Every row gives one point. The last column is the point's height on a tilted bowl or saddle (a function of degree 2), plus a little noise. Along how many of its main directions does it bend up, bend down or stay straight?

Points, 15 rows:
[[-7.0 -0.2 -1.6 -5.2]
 [-1.3  1.5  2.3 -0.8]
 [-2.8 -2.3 -1.7 -1.6]
 [ 2.1 -2.8  0.6 -1.3]
 [-1.4 -3.3  1.0 -1.8]
 [-0.9 -3.1  0.3 -1.2]
 [ 2.5  1.8 -3.4 -3.4]
 [-4.9  3.3 -1.2 -2.0]
 [-3.2 -2.2 -2.7 -1.9]
 [ 1.0 -2.9 -1.0 -0.3]
 [ 4.7 -4.5  0.1 -1.1]
 [-0.4  1.6 -2.4 -1.9]
 [ 4.5 -1.4  0.8 -3.4]
 [ 5.9 -1.4 -1.6 -3.2]
 [ 3.2  4.8 -2.1 -6.0]]
Directions: 1 up, 2 down, 0 straight

Points (15 x 4):
[[ 5.8  3.4  2.2  0.3]
 [-2.6 -0.3 -0.5  0.2]
 [-0.7  3.8 -5.3  5.3]
 [-2.2  1.4 -3.3  0.9]
 [-1.0  2.8  0.2  0.1]
 [ 3.7 -4.2 -0.3 -1.1]
 [-0.3  1.6 -3.2  1.4]
 [ 1.1 -0.5 -2.2  0.0]
 [ 0.0 -1.0  0.5 -0.3]
 [-0.9  2.9  4.7 -0.1]
 [ 2.3  0.7 -2.7  1.4]
 [-1.2 -0.9 -1.4  0.0]
 [-1.8 -1.4  7.8  7.2]
 [ 3.9 -0.6  1.5 -1.2]
 [-1.8 -5.7  2.6  5.6]]
Directions: 1 up, 0 down, 2 straight

Points (22 x 5):
[[-0.2  3.1 -3.6  0.5 -1.2]
 [ 0.3 -2.1 -2.6 -0.9 -3.1]
 [ 1.4  1.9 -1.4 -2.8 -0.7]
 [-3.1 -4.1 -0.4 -1.3 -2.9]
 [ 3.7 -3.2  0.5 -1.5 -1.1]
 [ 3.4  0.1 -0.2  0.3  0.5]
 [-4.9  1.9 -1.3 -0.1 -1.1]
 [-0.8  1.9  1.0  2.2 -1.2]
 [ 6.1  1.1  3.1 -0.6  7.3]
 [-2.9 -2.0 -2.6 -0.2 -2.2]
 [-3.1 -0.2  3.2 -0.8 -2.9]
 [-0.6 -1.3  0.2 -1.4 -3.1]
 [ 2.5 -0.7 -1.1 -3.6 -0.7]
 [-4.5 -0.4 -2.4 -2.4 -1.2]
 [ 3.1  7.7 -2.5  1.0  4.8]
 [ 1.3  4.3  2.3  6.3  5.7]
 [ 1.0  2.0  2.3 -0.4 -0.8]
 [ 1.6 -4.7  7.1  2.2 -2.4]
 [ 0.0  5.3  0.7 -1.4 -0.1]
 [ 3.5 -5.0 -2.1 -2.3 -2.6]
 [-0.5  2.9 -7.9  2.2  1.2]
 [-0.2 -0.2  1.1  2.7 -1.2]]
Directions: 2 up, 0 down, 2 straight

Points, 25 rows:
[[-1.4  0.2  2.8 -2.2  1.0]
 [-1.3 -1.3 -5.9 -0.1 -2.4]
 [ 3.0 -3.2 -3.6 -1.9  1.2]
 [-0.9  3.6 -4.2 -1.9 -2.8]
 [ 1.0 -3.7  2.2  2.2 -1.6]
 [-0.8 -0.7  2.6 -4.0  0.9]
 [-2.1  3.4  1.7  2.8  1.1]
 [ 1.5 -0.4 -0.5 -5.3  0.6]
 [ 1.0 -3.5 -2.6  1.2  1.7]
 [ 2.2  2.8  4.6  4.0 -2.1]
 [-2.4  2.4 -4.0  2.3 -3.5]
 [-4.4  1.8 -4.7 -3.0 -4.2]
 [-1.5 -2.2  1.8  0.5 -1.6]
 [ 1.8 -3.1 -1.6  0.8  1.0]
 [-3.8  4.4  4.8 -2.5  9.7]
 [-1.3 -2.1  3.1  2.3 -2.6]
 [-1.5 -2.4 -2.8  1.6 -0.3]
 [ 3.7 -0.5 -2.5  1.5 -1.5]
 [-4.6  0.2 -1.9 -6.5  0.0]
 [ 3.3  0.2 -0.9  0.2 -1.6]
 [-1.4  2.1  1.8 -0.2  1.5]
 [ 1.8  4.7 -1.6  4.7 -2.8]
 [ 3.1 -1.4 -1.6  4.3 -0.1]
 [ 1.3  1.1  2.7  3.1 -1.7]
 [-5.4  0.0 -0.9  5.5 -4.0]]
Directions: 1 up, 2 down, 1 straight

Points (22 x 5):
[[ 0.1  2.8 -1.6  2.4  0.7]
 [-0.4 -0.1  1.1  0.7  0.5]
 [-0.5 -2.1  2.3  2.8  2.1]
 [-1.7  0.0  0.0  5.2  2.5]
 [ 0.6  3.5 -3.1 -0.7  0.3]
 [-0.5  1.6 -0.1 -1.2 -0.2]
 [-3.5 -5.2  4.1  8.8  9.6]
 [-1.5 -5.3  0.4 -3.3  3.1]
 [-2.9 -5.2 -0.2  2.7  3.5]
 [ 0.8  6.2 -2.7  0.2  1.0]
 [ 1.7 -1.1  5.4  1.8  3.1]
 [ 1.4  2.9  1.8  0.6  0.6]
 [ 4.7  4.8 -3.5 -0.8  1.3]
 [-2.6 -1.3 -2.0  0.9  0.9]
 [ 2.4  4.9 -3.3  0.7  1.0]
 [-2.7  1.5  1.1  3.6  1.5]
 [-2.4 -0.1 -2.8  7.4  4.7]
 [-1.4  2.1 -1.2  1.7  0.3]
 [ 1.5 -4.1  0.0  1.8  2.0]
 [ 3.4 -1.9  1.0  0.7  1.1]
 [-1.3  0.8  0.4 -2.7 -0.1]
 [-2.6 -3.6  1.3 -0.7  1.8]]
Directions: 3 up, 0 down, 1 straight

Points (42 x 7):
[[  0.0  -0.7   0.5  -0.4  -2.0   3.5   0.3]
 [  3.8   0.7  -4.0  -1.8   3.0   0.8  -5.5]
 [ -2.8  -4.9  -3.4   3.9  -3.9   4.1  -4.3]
 [ -1.7  -1.0  -1.3  -0.9  -2.6  -4.0   1.0]
 [ -2.9  -0.9   0.6   2.3  -0.3   4.5  -1.2]
 [  3.7  -3.9  -3.2  -5.3   0.0   0.4  -0.7]
 [  5.4   4.6  -1.9  -0.6   6.4  -2.1 -12.2]
 [  2.7   7.4   1.4  -1.9   0.2   3.5  -1.4]
 [ -0.5   2.3   4.5  -1.0   1.2   2.2  -0.2]
 [ -4.0  -1.7  -0.9   0.0   1.1  -2.1  -1.3]
 [  0.2   0.1  -1.8   2.6  -3.6  -1.1   0.5]
 [  0.1   4.5  -0.6  -3.5   3.3  -1.7  -1.6]
 [ -0.3   3.7   2.6  -0.5  -2.2   5.5   2.2]
 [  2.8   1.6   2.3  -0.7   1.3   0.9  -3.0]
 [ -1.0  -2.1   0.1  -4.0  -5.4   6.5   3.0]
 [  0.6  -2.4   1.3  -0.6   2.0   1.9  -0.3]
 [ -2.8   0.9   5.6   6.1   1.8  -0.4   1.0]
 [  1.1  -0.6  -1.7   0.9   2.7  -1.4  -1.6]
 [  0.0  -3.2  -4.9  -1.3   0.2   2.2  -0.7]
 [ -3.8  -3.5   5.1  -3.2   4.9  -0.7   1.0]
 [  1.1  -0.7  -2.1  -1.5  -0.2  -1.9  -0.4]
 [  4.4  -0.9   2.7   3.6   0.4  -1.4  -1.0]
 [  1.0   0.7  -2.0  -0.8  -0.9  -0.1  -0.5]
 [ -5.0  -3.9  -1.0   2.6   1.4  -3.1  -2.7]
 [ -0.4   5.0   0.2  -1.0  -2.7  -4.7   2.5]
 [ -1.8   2.5  -0.1   0.0   0.0  -4.4   1.5]
 [ -3.0   3.0  -2.4   1.7  -1.8   4.7   0.1]
 [ -4.1  -0.5   3.3   2.8   0.0   1.0  -1.9]
 [ -5.7   0.3   0.8  -0.5   4.0   0.4  -0.1]
 [  0.3   1.5  -2.1  -0.2  -4.2  -0.9   1.4]
 [ -2.7   1.3  -0.7   1.0  -2.3   2.5  -0.8]
 [ -2.5   4.0   2.6  -0.7   1.4   2.4   1.5]
 [ -5.6  -5.0   2.3  -0.6   4.0   2.9  -0.7]
 [ -1.7   0.1   2.9  -0.4   0.5   0.2  -0.6]
 [  7.2  -5.0   2.7   5.4   1.3   5.7   4.2]
 [  0.8   0.0   0.1  -4.4  -3.2  -0.8  -0.4]
 [  0.9  -4.6  -0.2   1.2  -2.7   2.3   1.4]
 [  2.8   1.9  -3.1   7.1   3.3  -1.0  -4.2]
 [ -3.5  -2.5  -4.4   2.6  -1.6   1.4  -4.4]
 [ -0.3  -3.1  -1.4  -2.1   2.5   0.9  -0.8]
 [ -1.7   0.5  -2.8  -6.3   2.1   2.3  -0.3]
 [  3.7   1.2  -1.0   1.6   2.4  -1.9  -3.5]]
Directions: 3 up, 2 down, 1 straight

Points:
[[ 2.2  1.5  3.5  5.5 -4.9 -2.4 -6.4]
 [-2.8  4.5 -1.4 -3.6  0.8  0.4 -1.4]
 [-4.3  0.1  2.0 -4.0 -9.8  1.4 -9.8]
 [-2.3 -0.2  6.1 -4.9  1.3  0.5 -2.8]
 [-0.3  5.6  3.7 -2.9 -1.1  2.5  2.6]
 [ 6.2  5.3  2.6 -0.9 -0.7 -2.3  2.3]
 [-0.1 -2.9  3.4 -0.7 -1.3  3.7  0.3]
 [-0.8 -1.9 -1.7 -1.4  3.7  1.1 -1.2]
 [-0.7 -0.5 -4.4  1.3 -3.6  1.3 -1.2]
 [-0.1 -0.7 -2.4 -3.5 -0.7  1.0 -0.7]
 [ 0.9 -3.0  2.5 -5.9 -0.9  0.0 -0.8]
 [ 0.3  0.4 -3.7  0.2  2.9  1.5 -1.5]
 [-3.9  1.3 -1.3  0.6 -0.5  3.5 -2.1]
 [ 1.1 -2.9 -1.3 -0.5  4.7 -3.1  0.1]
 [-0.4  0.2  1.0 -1.5  1.2 -4.1  1.3]
 [-3.4 -3.7 -4.9  0.1  3.0 -4.0  2.2]
 [-1.9  0.9 -0.2  0.5  1.8  2.0 -1.0]
 [ 0.1  0.5  3.4 -3.2 -6.1 -4.0 -0.6]
 [ 1.4 -2.5  2.9 -0.4 -1.2  3.0  0.6]
 [-2.0 -1.6 -0.1  2.4 -3.2  7.8  3.9]
 [ 1.0  3.9  0.8 -2.6  2.0 -2.4  1.7]
 [-3.1  0.2 -0.2 -3.0 -2.3 -2.1 -0.7]
 [-1.2 -1.0  2.3 -2.3  3.2 -3.6  1.2]
 [-1.6 -4.1 -1.6 -1.3  2.4 -4.1  3.3]
 [ 3.4 -3.3 -5.1 -4.1  1.2 -3.8 -0.4]
 [-2.0 -2.4  0.0  1.4  1.7 -1.9  0.3]
 [ 1.1  1.1 -0.5  1.6 -5.3 -3.9 -3.1]
 [ 4.1 -0.9 -0.1 -0.1  2.7  4.2 -0.8]
 [-0.8  3.6 -5.9  3.4  1.2 -0.6 -4.4]
 [-2.6  0.3 -1.4 -2.0  1.3 -0.2 -1.0]
 [ 5.1 -1.0  2.3  0.4  1.5  0.6 -1.8]
 [ 1.7 -1.9  1.1  3.3 -5.5 -1.3 -2.7]
 [-4.7 -0.4  2.1 -0.1  0.7 -4.3 -1.1]
 [-3.1  3.2  1.0  4.0  0.0 -2.7 -5.5]
 [ 2.4  3.9 -3.4 -6.4 -1.1  0.9  1.1]
 [ 5.9  1.8 -3.9  1.8  2.2 -2.5 -5.0]
 [-0.7  1.2 -4.2  4.9  1.3 -2.9 -4.7]
 [ 3.0 -1.1 -0.9  3.6 -0.8 -0.3 -1.1]
 [ 1.7  2.5 -1.7  1.3  3.3  5.9  0.6]
 [ 0.3  1.2 -3.1 -2.3  1.6  4.8 -1.5]
 [-2.1 -4.7 -1.9 -0.7  2.0  2.3  0.7]
 [ 2.8 -0.8  4.0  0.9 -0.8  1.3 -0.1]
 [-0.5 -1.2  4.0  2.4  2.9 -0.9 -2.2]
 [ 0.3  4.3  1.3  3.9  0.8 -1.5 -3.4]
 [ 0.6  3.3  0.9 -4.8 -3.6  0.3  1.8]
 [-2.2 -0.3 -1.6 -4.1 -5.1  0.6 -3.1]]
Directions: 2 up, 4 down, 0 straight

Points (66 x 9):
[[ -1.1   1.6   0.3  -1.2   1.5  -0.4  -5.9  -1.1  -0.4]
 [  0.2  -1.6  -0.1  -4.0  -4.1  -2.9   2.5   1.1  -2.9]
 [ -2.1  -3.3  -2.9  -3.6  -1.2  -3.1   3.0   0.7  -2.6]
 [ -4.3  -1.2  -4.2  -2.0  10.0   0.3  -4.2  -1.0  -0.7]
 [  3.9  -1.7  -1.3   1.4   0.2  -5.1   4.1   1.7  -3.4]
 [ -3.0  -3.4  -2.3  -2.6  -0.1   1.5   2.0  -5.2  -0.9]
 [ -2.8  -0.8   2.3   3.4  -2.5  -3.2   0.9   0.1  -1.2]
 [  2.6   1.6   0.1  -4.0   2.1   3.1  -3.1   3.2  -1.0]
 [  4.1  -2.4  -0.4   3.4  -1.5   2.5  -0.8   1.4  -1.1]
 [ -0.8   4.8  -8.8  -1.6  -0.5  -2.8  -0.5   1.8  -2.6]
 [ -5.8   0.9  -1.0  -4.7   3.5  -5.8   0.3   3.8  -4.7]
 [ -0.5   0.1   4.2  -5.8  -0.5   5.4   2.1  -1.0  -5.9]
 [  0.8   5.2  -1.8  -2.5  -1.6   0.6  -0.8   2.0   0.9]
 [ -1.3   0.7   3.0   1.1  -0.3   1.8   0.6   1.5  -0.3]
 [  3.0  -2.1   0.8  -1.8   0.5  -3.7  -1.4  -1.6  -0.9]
 [  3.2  -1.4   3.6  -1.1  -3.9  -1.4   4.1   0.9  -3.3]
 [  2.3   1.0  -3.3  -0.7   5.0  -2.0  -2.9  -1.1   0.1]
 [  2.8  -2.9  -2.0   2.0   3.2   0.3   2.0   2.1  -0.8]
 [  3.2   1.2  -3.8   0.8  -3.0   1.1   5.6  -6.5  -4.4]
 [ -2.6  -0.7  -0.1  -1.8   1.3  -1.4   2.5   4.0  -1.0]
 [ -4.1   2.4  -2.3   1.1   1.7   0.5   3.3   2.2  -0.6]
 [  0.0   0.6   3.3  -1.0  -0.4   0.7  -0.8  -0.2  -0.4]
 [ -3.0  -0.7  -2.4   0.3   2.2   0.4  -0.6  -5.4   0.4]
 [  1.9   1.5  -4.2   0.6  -0.6  -1.5  -2.5   2.9  -0.1]
 [ -4.5  -4.1   1.9  -0.5  -5.6   0.4  -2.7  -6.1  -3.3]
 [ -0.8  -7.5   3.4  -1.8   0.6   0.2  -0.3   2.4  -2.5]
 [  1.1   5.3  -0.6   0.5  -0.6  -1.8   5.3  -4.6  -4.3]
 [  2.6  -0.5   5.6  -1.2  -1.4  -4.7   7.0  -3.9  -7.9]
 [  1.3  -0.6  -4.4   1.4  -1.4   2.8  -0.3   0.6   0.8]
 [  2.9  -0.7   1.7  -0.1   3.7   0.0  -1.8  -1.9   0.4]
 [  4.0   1.3   1.0  -1.7   0.6   5.3  -1.3  -0.4  -2.1]
 [  4.2  -0.2   3.2  -7.0  -0.1   0.4  -3.5  -2.2  -5.1]
 [  0.6  -2.7  -1.8   0.1  -2.0   0.0  -0.3  -2.2   0.0]
 [ -0.5  -0.2  -2.9   1.0  -1.4  -1.7   0.7  -4.6  -0.8]
 [ -2.5   1.0   1.4  -3.0   1.1  -1.3  -1.2  -6.5  -2.4]
 [  0.4   0.8  -1.8   1.7   2.3  -0.6   1.4   0.1   0.2]
 [ -1.5   0.3   0.1   0.9   3.1   0.3  -1.2  -3.7   0.4]
 [  0.5  -0.2  -3.6   2.4  -3.6   0.1  -1.6  -1.4   0.2]
 [  1.8  -3.8   4.4  -1.0   1.8   1.9   0.2  -3.2  -1.9]
 [  4.5   0.6  -2.3  -1.7   3.3   1.1   5.1  -3.2  -3.8]
 [ -4.0   3.3   0.8  -0.9  -1.7   1.4  -4.0   0.4  -0.8]
 [  3.1   0.7  -0.1   3.9   4.3  12.3   0.3  -2.3 -10.4]
 [  1.2   1.4  -0.2   0.1  -3.5   5.8   3.6   6.1   0.7]
 [ -4.9   3.1   0.6  -4.2  -1.5  -0.1   0.7  -2.1  -2.5]
 [ -4.4  -1.6   2.5   1.9  -0.5  -4.8  -3.1  -5.1  -1.3]
 [ -1.1  -1.0   6.7   4.4  -5.9  -0.4   1.1  -0.3  -3.7]
 [  1.7  -0.1   1.6   1.7   4.6  -0.1   3.2  -1.7  -1.3]
 [  0.6   1.3  -0.6   0.1   0.3   1.0  -2.3  -4.4  -0.6]
 [ -0.5  -0.8  -0.8   4.2  -1.4  -2.4  -1.3  -0.3  -0.3]
 [ -1.8  -2.9  -2.6   3.5   2.5   0.5   4.4  -0.9  -0.9]
 [  2.9  -7.8  -2.1   0.5   2.9  -3.6  -0.7   1.6  -0.5]
 [ -0.8   0.3  -3.6  -2.1   4.0  -4.2  -2.3   5.5  -2.1]
 [ -0.5  -2.6   8.5   3.9   0.0   2.4   2.9  -0.7  -5.7]
 [  5.1  -3.2   1.1   1.4   2.7  -4.0  -3.1  -1.2   0.2]
 [  1.7   3.4  -0.8   0.7   5.5   4.0   3.1  -5.3  -4.7]
 [ -1.0  -2.9  -1.4  -1.1   3.5   0.6  -1.4   0.1   0.8]
 [  0.0   2.5   2.3   3.2   2.6  -0.3   2.2  -3.5  -2.0]
 [ -1.1   4.2  -0.9  -0.6  -0.4  -5.7   4.6  -3.1  -4.4]
 [  0.5  -0.8  -0.9   0.3   3.2   0.7   1.9  -0.1   0.1]
 [ -2.9  -0.5   4.7   2.9  -2.2  -2.8  -0.7   3.0  -1.4]
 [  0.4   2.0  -3.1  -2.3  -1.5  -4.1  -1.5   2.3  -1.5]
 [  0.9   2.1  -2.5  -1.9  -1.4  -1.5   6.1   0.6  -1.5]
 [ -2.0   1.1  -0.6  -0.6  -0.4   1.5  -2.0  -1.7   0.2]
 [  1.4  -1.1   2.5  -1.8   1.0  -0.5   2.9   3.3  -1.1]
 [  3.3   2.5  -1.2  -2.3   1.1   3.6   5.8  -1.6  -3.4]
 [ -4.5   2.2   1.0   2.3   5.1   0.8  -0.7  -1.2  -1.0]]
Directions: 1 up, 6 down, 1 straight

Points (69 x 9):
[[ 0.6  2.1  0.3  1.9  3.2  2.2 -1.0 -6.0  2.8]
 [ 2.0  4.0 -5.7 -1.5 -1.0  3.8  3.6  0.6  4.9]
 [ 0.5 -1.6  3.5 -2.1  4.5 -0.5  4.3  0.4  3.5]
 [ 6.7  1.1  1.5  0.1 -1.8  1.5 -0.8 -3.1  3.0]
 [ 1.6  0.5  7.4  3.1 -2.1 -0.6 -2.1  0.2  1.0]
 [-1.6 -7.9 -1.9  5.7  3.1  1.3  1.7  4.7  4.8]
 [ 3.4 -0.5  2.9 -0.7  3.1  1.8 -2.3 -1.7  2.2]
 [ 0.5  2.2 -3.4 -3.9 -3.8 -0.5  0.6 -6.2  4.1]
 [-4.9 -1.2  0.0  1.8  0.2  0.3  2.1  3.9  1.1]
 [-3.0  1.3 -3.8  3.8  0.4  0.2 -2.5 -5.0  2.0]
 [ 1.6 -0.4 -2.4 -2.6  3.6 -0.7  2.4  2.1  3.0]
 [ 1.6  0.5  1.9  1.4 -2.1  4.4 -1.7  0.2  0.7]
 [-0.5 -2.7  1.6 -0.9  0.6  0.9 -5.7  2.1  1.5]
 [-2.5  5.4  0.8 -3.6  1.5 -4.0 -2.7  0.2  3.1]
 [ 0.3  1.3  2.1  0.0  0.8  2.7 -3.4  5.9  1.6]
 [-2.6  6.3 -1.9 -3.5  1.1  1.1 -0.1 -2.7  3.7]
 [-4.6 -4.8  0.5 -4.7 -0.6  2.1  1.2 -2.5  3.3]
 [ 3.6 -0.5 -0.1  2.2  4.5  3.5 -0.4 -3.1  3.4]
 [-4.6 -2.1 -2.8 -4.4 -1.5 -0.5 -0.3 -0.9  2.4]
 [ 2.2  1.5  1.5  1.0  1.6  5.7 -1.9 -1.7  2.1]
 [ 0.9 -1.0 -2.1 -3.0  0.2  1.6  0.1  0.5  1.6]
 [ 2.8 -1.5 -4.1 -3.5  0.2  1.7  4.1  6.2  5.3]
 [-3.3 -2.8 -0.8 -3.9  5.1 -2.9 -4.4  1.9  4.0]
 [-1.9 -1.0 -0.3  5.0  2.1  0.3  4.6 -2.7  2.4]
 [ 1.8  2.6 -1.9 -2.4  1.0 -4.5 -2.2 -2.5  2.7]
 [ 2.3 -4.7  0.6 -0.3  0.6 -0.1 -0.4 -2.1  1.8]
 [-3.8 -3.8 -0.3 -0.9  4.0 -0.3  3.9  1.4  3.0]
 [ 3.6  0.8 -0.5  4.6 -4.0 -0.9  0.0 -3.7  2.2]
 [-5.4 -1.6  0.0  0.2  0.3 -1.1 -0.1  3.3  1.0]
 [ 2.1 -1.9  0.4  3.4 -2.0 -0.8 -0.9 -2.6  0.8]
 [ 1.1  0.7 -3.5  4.7  1.5  1.3 -4.8 -2.3  2.2]
 [ 1.9 -7.3  0.7  2.2 -5.5  4.9 -2.1  2.6  4.5]
 [ 6.0 -2.4 -6.5  1.0 -1.5 -4.2  3.3  1.5  6.2]
 [ 0.6  0.3 -1.8  2.3  1.3  2.6 -0.7  2.1  0.8]
 [-1.1 -3.1 -1.9  0.5 -3.2 -4.5 -1.0 -1.8  1.5]
 [-2.1  1.5 -1.6  4.6  0.5  5.4 -0.4  0.7  1.4]
 [ 5.3  0.5  2.2 -0.8  5.3  2.2  2.9 -2.0  5.1]
 [ 0.7 -1.0 -2.5 -2.7  2.7 -0.4 -1.1  1.7  2.0]
 [-2.8 -0.6 -1.8  3.9 -6.3  2.1  4.9 -0.5  2.9]
 [ 3.5  0.9 -0.3 -3.1  0.9 -3.1  0.2 -1.1  2.5]
 [ 2.9 -0.4  6.0 -1.6  0.0 -2.2 -0.8  0.9  1.7]
 [ 1.2 -1.8  4.5  1.8 -5.4  1.5 -4.3 -5.6  2.3]
 [ 0.6 -4.0  5.1 -1.8 -1.7  0.5  3.0  0.6  2.2]
 [-3.1 -2.5  0.1  2.3 -0.6 -1.5  0.7  0.8  0.3]
 [-0.3 -5.7  1.3 -0.7  0.9  0.1  0.7 -1.4  1.9]
 [-6.5  3.7  1.5  1.1  0.3  4.1  0.7 -0.1  1.8]
 [-3.2  2.8  1.3 -2.5  2.0 -4.4 -1.4  0.6  2.0]
 [ 1.2 -0.9  2.6 -0.1 -1.1  5.1  3.7  7.1  3.3]
 [ 3.5  2.2 -4.5 -4.0  2.2 -0.6  0.6  0.0  4.2]
 [ 3.1 -3.6  2.2  6.7 -0.7  3.5  0.0  2.9  2.6]
 [-5.5  2.3 -4.1  2.1 -5.1 -3.4  2.6  4.8  4.5]
 [ 0.8  5.0 -6.4  2.7  0.0  1.1  2.6 -3.6  4.9]
 [ 1.6 -1.5  3.6  0.2 -3.9 -3.9 -0.3  5.4  2.0]
 [ 1.9 -2.6  0.1 -1.5 -0.7 -3.3 -0.5  1.9  1.5]
 [-2.4  2.5  3.4  3.0  0.8  1.9  0.7  0.9  0.5]
 [ 0.8 -0.6 -3.1  1.6  0.3 -0.8 -3.2 -2.1  1.1]
 [ 0.5 -3.2  3.8 -2.6  0.8  1.4 -2.7 -2.2  1.8]
 [ 0.9  2.1 -2.4  2.0 -1.2  0.9 -2.6  5.0  1.6]
 [-2.9 -3.7 -0.5  4.2 -5.8  2.7 -0.2  0.8  1.7]
 [-3.8 -0.6 -5.1  0.3 -1.5 -0.8 -2.4 -0.8  1.6]
 [-4.0 -0.1  0.0  0.6 -4.7 -0.4  1.9 -2.1  1.0]
 [ 3.7 -1.5  0.3  3.4 -2.0 -0.5 -1.5  1.7  1.0]
 [-5.5 -2.4  1.2  2.1 -1.6 -1.5  1.5  0.8  0.7]
 [-0.9 -1.5 -1.6 -9.1  4.7  2.4 -0.4 -2.2  6.4]
 [-4.7  2.7  2.3 -1.6 -2.9 -3.1 -3.7  0.5  1.3]
 [-0.6 -0.6 -1.3 -0.4 -0.4  0.7 -4.3  3.7  1.1]
 [ 2.6 -0.1  1.9  2.8 -0.9  3.0 -4.6  2.3  1.2]
 [-1.9  5.6  2.5  5.6  1.1 -0.4 -1.8 -2.1  2.1]
 [ 0.7  1.5 -3.0 -1.9  2.5  0.4 -2.0  1.1  1.9]]
Directions: 8 up, 0 down, 0 straight
